Each row of a before or after table is a point. One or more steps were done to the points. Then noise was added and the rows were shuffled. The steps act on columns, c1 being the first. Write out the steps. A step turns or swaps two columns, mirrors them in a line or flattens them onto one, adds a multiple of one to another, or multiplies or shifts one. Angles are multiples of 10 degrees, from the lower column toward the higher: turns from -170 to 170, lines from 10 to 170 but not 90. Use the fewest steps. Two steps may share a column if one is a turn and the other turns, adds or multiplies; they go together, in the order done. Otherwise the lowest column goes first.

Before (9 x 2):
[[13, -1],
[10, 12],
[-20, 5],
[8, 2],
[3, -3],
[-12, -1],
[3, -6],
[2, 12],
[-9, 13]]
After (9 x 2):
[[9, -46],
[-61, -35],
[6, -28],
[9, -43],
[30, -28],
[-36, -41],
[-27, -27],
[25, -38],
[39, -41]]
Steps: multiply c1 by 3; shift c2 by -40

Before (12 x 3):
[[-3, -18, 1],
[-13, -30, 10],
[-10, -33, 1],
[12, 24, 4],
[8, -28, 12],
[60, 2, 2],
[36, 8, 7],
[-22, -32, 20],
[9, -7, 3],
[-9, -21, -15],
[-11, -12, -2],
[23, 3, 30]]
After (12 x 3):
[[-53, 3, 32],
[43, 3, -14],
[18, 4, -4],
[-34, 24, 2],
[-23, 57, 3],
[-1, 11, 6],
[11, -22, 20],
[15, -5, 9],
[4, 12, 13],
[21, -4, 1],
[32, 2, 2],
[-31, -1, 2]]
Steps: add 1.5 times c3 to c2; turn c1 and c2 by 110 degrees

Before (10 x 4):
[[-12, -18, -1, 14],
[10, -3, 3, -18],
[-5, 8, -6, 8],
[0, -11, 2, -9],
[-10, 0, 4, 0],
[-5, -15, 0, 3],
[17, -2, 11, -10],
[4, -24, -18, 22],
[6, 8, -1, 5],
[20, 1, -12, -13]]
After (10 x 4):
[[31, -8, -3, -17],
[-32, -4, -1, -1],
[19, 1, 10, 6],
[-16, 7, 8, 8],
[-38, 15, -16, 14],
[60, 5, 6, -12],
[1, -4, -10, -9],
[-15, 7, -13, 5],
[51, -14, -5, -10],
[13, 37, -16, 21]]
Steps: multiply c1 by 3; turn c2 and c3 by 110 degrees; add 0.5 times c4 to c2

Before (12 x 8):
[[2, 8, -1, -12, -27, 2, -3, 4],
[0, 0, -5, -16, -1, -6, 7, 6],
[-2, -3, -3, 12, 4, -10, 0, 11],
[4, -9, 3, -6, -1, -1, -13, 14],
[0, 6, 0, 4, 4, -9, 1, 7],
[23, -1, 2, -2, -5, -7, -4, 7],
[6, -5, 0, 7, -2, 0, 0, 4],
[3, -7, 3, -6, -22, 4, 13, 6],
[8, -2, -19, -14, -14, -2, -5, 8],
[1, -5, 3, -13, 5, 7, 21, 5],
[-1, 3, -6, -3, 6, 20, -12, 59],
[1, 5, -13, -12, -14, 25, -8, 4]]
After (12 x 8):
[[8, 4, -18, 5, -14, -2, -26, 2],
[3, 6, 3, 3, -21, 5, -10, 4],
[-2, -10, -3, -14, -1, -10, 0, 13],
[0, -3, -6, 9, -3, -6, -19, 7],
[1, 22, -13, 7, -3, 26, -15, 3],
[0, -5, 3, 6, 4, 7, -20, 4],
[0, -1, 0, -4, 5, -10, 0, 7],
[-1, 8, -7, 4, 12, 20, 2, 59],
[4, -7, 3, 11, -6, -1, 15, 11],
[23, -1, 2, 4, -7, -6, 6, -9],
[2, 21, -1, 12, -20, 2, -3, 2],
[5, -3, 1, -7, -4, -1, 2, 0]]
Steps: add -0.7 times c1 to c8; add 0.5 times c6 to c2; turn c2 and c5 by 30 degrees; add -1.5 times c3 to c7; turn c4 and c7 by 160 degrees

Before (9 x 9):
[[-20, 18, -17, -6, -15, -24, -9, -28, -10],
[17, -1, 19, -29, -22, 9, -9, -14, 6],
[13, -18, 21, 6, 15, 24, 3, -25, -1],
[5, -18, -3, -7, 6, -18, -13, 5, -10],
[-30, -9, 0, -12, 23, 22, 23, -2, -16],
[17, -32, -14, 5, -17, 24, -3, -7, -14],
[1, 10, 1, -23, -10, 17, 10, 12, 12],
[22, -17, 20, -15, 12, -26, 36, -16, 7],
[2, 8, -2, -11, 12, -6, 32, 11, -28]]
After (9 x 9):
[[-34, 10, 18, 30, 8, 10, -13, 18, -3],
[-8, -7, -2, 10, 13, -16, 32, -15, 26],
[-22, 41, -15, -6, 9, 18, -3, 13, 22],
[30, -31, -18, 6, -2, -28, -10, 30, 1],
[-7, -9, -1, 23, 21, 19, 8, -9, -4],
[-4, 21, -1, 7, -13, -22, -14, -6, 3],
[-34, 32, 18, 17, 8, -24, 36, 13, -15],
[59, -13, -2, 10, -5, 15, 21, -5, 22],
[-20, 26, 22, -6, -20, 22, 3, 19, 10]]
Steps: multiply c1 by 2; turn c1 and c2 by 160 degrees; multiply c4 by -1; turn c5 and c8 by -160 degrees; add 0.7 times c7 to c5; mirror c6 and c9 in the line at 10 degrees
